Rows are points. Any point is a mix of the corners, with weights that add up to 1. It lies inside the corners' shape when no weight is negative. Is each point inside? If not, which corners have a negative weight?

Corners:
(1): [-0.07  0.06]
(2): [ 0.55 -0.11]
(3): [-0.12  0.33]
Points:
[ 0.50 -0.09] -> inside
[ 0.32 -0.09] -> outside (3)
[-0.26  0.37] -> outside (2)
[0.15 0.20] -> outside (1)
[0.30 0.13] -> outside (1)
[-0.17  0.16] -> outside (2)
[-0.29  0.40] -> outside (2)
[ 0.51 -0.05] -> outside (1)

Corners:
(1): [ 0.75 -0.47  0.29  0.21  0.11 -0.06]
(2): [-0.14  0.28 -0.20  0.04 -0.36 -0.13]
(3): [-0.10 -0.07  0.11 -0.02  0.07 -0.16]
(4): [ 0.53 -0.42 -0.01 -0.12  0.48  0.26]
(5): [ 0.02  0.18  0.04 -0.51 -0.17  0.07]
(6): [ 0.02  0.46  0.00 -0.06 -0.09  0.31]
(7): [-0.04  0.71  0.01 -0.73  0.07 -0.12]
Points:
[ 0.07  0.12  0.04 -0.35 -0.04 -0.04] -> outside (6)
[ 0.88 -0.86  0.26  0.64  0.27  0.05] -> outside (5, 7)
[ 0.18  0.15  0.05 -0.23  0.10  0.04] -> inside
[ 0.12  0.20  0.01 -0.10  0.07  0.04] -> outside (5)
[ 0.06 -0.06  0.07 -0.11  0.10 -0.04] -> inside
[ 0.07  0.31 -0.07 -0.36 -0.08 -0.12] -> outside (3, 6)
[-0.14  0.21 -0.04 -0.40 -0.09 -0.11] -> outside (1, 6)
[ 0.03  0.46  0.02 -0.55  0.03 -0.05] -> inside

Corners:
(1): [ 0.25 -0.11  0.38 -0.25 -0.33 -0.12 -0.42  0.12  0.37]
(2): [-0.06 -0.21  0.40  0.01  0.29 -0.06  0.00 -0.22 -0.16]
(3): [ 0.13  0.60 -0.07 -0.36 -0.16 -0.69 -0.38  0.22  0.00]
(4): [ 0.31 -0.19 -0.57  0.34  0.08  0.13 -0.02  0.14  0.34]
(5): [ 0.09 -0.47 -0.15  0.23  0.37  0.29 -0.10 -0.68  0.26]
(6): [ 0.40  0.10  0.10  0.09 -0.41 -0.20  0.20 -0.17  0.25]
(7): [ 0.74  0.67 -0.12 -0.48  0.22 -0.17  0.09  0.02 -0.43]
(8): [-0.20 -0.73 -0.02 -0.08  0.73 -0.07  0.41 -0.67  0.29]
(9): [-0.04  0.45  0.38 -0.38  0.52  0.25 -0.27  0.23  0.50]
(10): [-0.08 -0.03 -0.17 -0.20 -0.06  0.43  0.05  0.05  0.11]
Points:
[ 0.26 -0.07 -0.08 -0.11  0.44  0.16  0.25 -0.33 -0.06] -> outside (1, 3)
[ 0.04 -0.09  0.13 -0.16  0.21  0.00  0.03 -0.22  0.19] -> outside (4)
[ 0.44  0.39 -0.07 -0.30  0.14 -0.15 -0.01  0.00 -0.15] -> inside
[ 0.09  0.02  0.09 -0.12  0.23  0.03 -0.11 -0.14  0.17] -> inside
[-0.01  0.20  0.26 -0.18 -0.06  0.05 -0.34  0.01  0.30] -> outside (4, 7, 8)
[ 0.18 -0.35  0.10 -0.01  0.33  0.02 -0.06 -0.23  0.27] -> outside (3, 6, 10)

Corners:
(1): [-0.41  0.36  0.16 -0.33 -0.01  0.23 -0.04  0.18  0.20  0.07 -0.10 -0.24]
(2): [ 0.35  0.13  0.03  0.27  0.34  0.31  0.47  0.47  0.49 -1.08  0.42 -0.28]
(3): [ 0.02 -0.49 -0.10  0.23 -0.36  0.02 -0.14  0.12  0.56  0.01  0.31 -0.45]
(4): [-0.03  0.51 -0.02  0.06 -0.16 -0.88 -0.17 -0.30  0.33  0.19  0.48 -0.36]
(5): [ 0.18  0.36  0.01  0.25 -0.25  0.00 -0.28 -0.36  0.00  0.00 -0.01 -0.04]
(6): [-0.23  0.48  0.28  0.35 -0.50 -1.38 -0.18 -0.36 -0.09  0.24 -0.29 -0.12]
(7): [ 0.22  0.17 -0.12  0.04 -0.11  0.05  0.63 -0.04  0.11 -0.11  0.24 -0.10]
(8): [ 0.27  0.24 -0.06  0.04 -0.20  0.07  0.26 -0.11 -0.13 -0.28  0.01 -0.63]
(9): [-0.25  0.37 -0.07 -0.18  0.76 -0.06  0.35  0.14  0.19  0.32  0.14 -0.32]
(10): [-0.14  0.43  0.50  0.28 -0.26  0.10 -0.10  0.00  0.31  0.13  0.16 -0.56]
(11): [ 0.34 -0.24  0.26 -0.11 -0.30 -0.02 -0.21  0.01  0.46  0.00 -0.02 -0.07]
(12): [ 0.80  0.38 -0.06 -0.06 -0.39  0.17 -0.17  0.64  0.16 -0.06  0.27 -0.34]
(13): [-0.23 -0.56 -0.01 -0.65  0.34  0.05 -0.07  0.14 -0.64  0.25  1.02  0.44]
Points:
[ 0.20  0.22  0.01  0.05 -0.13 -0.05  0.11 -0.01  0.09 -0.19  0.15 -0.39] -> inside
[ 0.21  0.17  0.04 -0.01 -0.16  0.01  0.00  0.07  0.12 -0.05  0.13 -0.30] -> inside
[ 0.04  0.10  0.10 -0.06 -0.09 -0.09 -0.07  0.04 -0.05  0.07  0.32 -0.11] -> inside
[ 0.01  0.28  0.11 -0.01 -0.08 -0.06  0.02  0.10  0.18  0.05  0.11 -0.29] -> inside
[ 0.02  0.14  0.06  0.03 -0.10 -0.25 -0.09  0.01  0.19  0.03  0.21 -0.27] -> outside (7)
[ 0.00  0.31  0.02  0.03 -0.05 -0.19  0.05  0.02  0.06  0.05  0.23 -0.24] -> outside (11)
[ 0.04  0.11  0.16  0.25 -0.09  0.06  0.21 -0.05  0.35 -0.31 -0.07 -0.32] -> outside (4, 12, 13)
[ 0.04  0.17  0.10 -0.14  0.02 -0.13  0.01  0.00 -0.02  0.04  0.23 -0.07] -> outside (3)
[ 0.05  0.72  0.05  0.18  0.05 -0.51 -0.21 -0.11 -0.10  0.05  0.30 -0.35] -> outside (1, 3, 7, 11)
